Each point is reached from the start by the listed moves, each made once or not at all, plus a little noise. Is the number of moves made odd or even? Then give how often each move was made.

Moves:
(1): +2.51,+0.73,+1.09,-2.32
(2): -0.84,+2.01,+1.75,+0.13
(3): +1.00,-2.57,+2.43,+0.28
Start: -2.15,-0.49,-1.38,+0.77
Points:
+0.22,+0.22,-0.14,-1.56 -> odd (1, 0, 0)
-3.03,+1.62,+0.48,+0.92 -> odd (0, 1, 0)
-2.31,-0.39,-1.49,+0.61 -> even (0, 0, 0)
+0.73,-0.17,+3.98,-1.24 -> odd (1, 1, 1)

Moves:
(1): +2.04,-1.04,-0.40,+2.12,-1.47,+1.01,-1.07,+0.17,-0.68,-0.55,-0.24,+1.52,-1.11,-0.22,+0.42
(2): +0.07,+1.55,-0.01,-1.31,-0.60,+0.19,-0.75,-0.02,+0.07,+0.59,+0.54,+1.26,-0.93,-0.52,-0.73
(3): -0.20,+0.25,+2.35,-0.43,-1.37,-0.02,-1.12,+0.39,+0.98,+1.96,-2.27,-0.52,+0.42,+1.58,+0.14
(4): -0.35,+0.95,+0.29,+1.85,+0.19,+0.16,+1.55,+0.42,+1.15,+0.38,+0.72,+0.21,+0.92,-0.57,-0.18
(5): +0.07,-0.02,+0.93,+0.13,+1.37,+0.17,-0.78,+0.68,+1.07,-0.18,+0.24,-0.16,+0.01,+0.51,+0.32
(6): -0.30,-0.68,-1.56,-0.65,-1.08,+2.32,-0.26,+0.70,-0.73,-0.20,+1.38,-0.12,-0.02,+1.31,+0.50
(7): +0.43,-0.63,-0.08,-0.88,-0.15,+0.32,+1.54,-0.43,+0.95,+0.55,+0.14,-0.02,-0.21,-0.59,-1.20
(8): -0.10,+0.90,+0.03,-2.67,+0.35,-0.32,+0.02,+2.83,-0.76,+0.57,-0.37,+0.19,-0.09,-1.19,-0.60
(9): +0.39,+0.88,-1.73,-1.10,-1.61,-0.52,-0.51,+0.65,+1.83,-0.43,-0.19,+0.16,+0.28,+0.01,+0.13
(10): +0.43,-0.19,-0.50,-0.70,-0.07,-0.36,-1.13,-0.12,+0.16,+1.48,-0.23,+0.35,+0.71,-0.15,-0.41
(11): +0.37,-0.72,+1.38,+0.17,-0.70,-0.57,-1.09,+0.42,-0.08,+0.62,+1.47,-1.46,-0.40,+0.07,-1.11
(12): -0.85,-0.87,-0.65,-0.62,-0.65,-0.39,+0.18,+0.05,+0.18,-0.02,+0.02,+2.08,-0.22,-0.63,-0.25
Start: -0.18,-1.08,-1.61,+0.04,-0.45,-0.06,-0.66,+0.77,+0.99,+0.58,+0.63,-2.21,-0.43,-0.12,+0.35
Points:
+0.06,-0.06,-2.31,-4.92,-4.80,-0.84,-2.46,+1.37,+5.20,+4.58,-1.33,+1.08,-0.34,-0.36,-1.95 -> even (0, 1, 1, 0, 0, 0, 1, 0, 1, 1, 0, 1)
+1.24,-0.61,-0.28,-5.56,-4.04,-1.51,-2.97,+4.42,+4.12,+5.37,-0.92,-3.46,+0.40,-0.39,-2.72 -> even (0, 0, 1, 0, 0, 0, 1, 1, 1, 1, 1, 0)
+1.53,-3.35,-2.19,-1.19,-2.70,+2.41,-1.80,+5.56,+2.19,+3.26,+3.65,+0.36,-0.74,-1.54,-2.11 -> odd (1, 0, 0, 1, 1, 1, 1, 1, 0, 1, 1, 1)
-0.69,-0.67,-1.14,-3.94,-4.09,+0.38,-3.69,+6.83,+4.68,+4.55,+1.25,-1.50,+1.14,+0.87,-1.18 -> odd (0, 0, 1, 1, 1, 1, 0, 1, 1, 1, 1, 1)
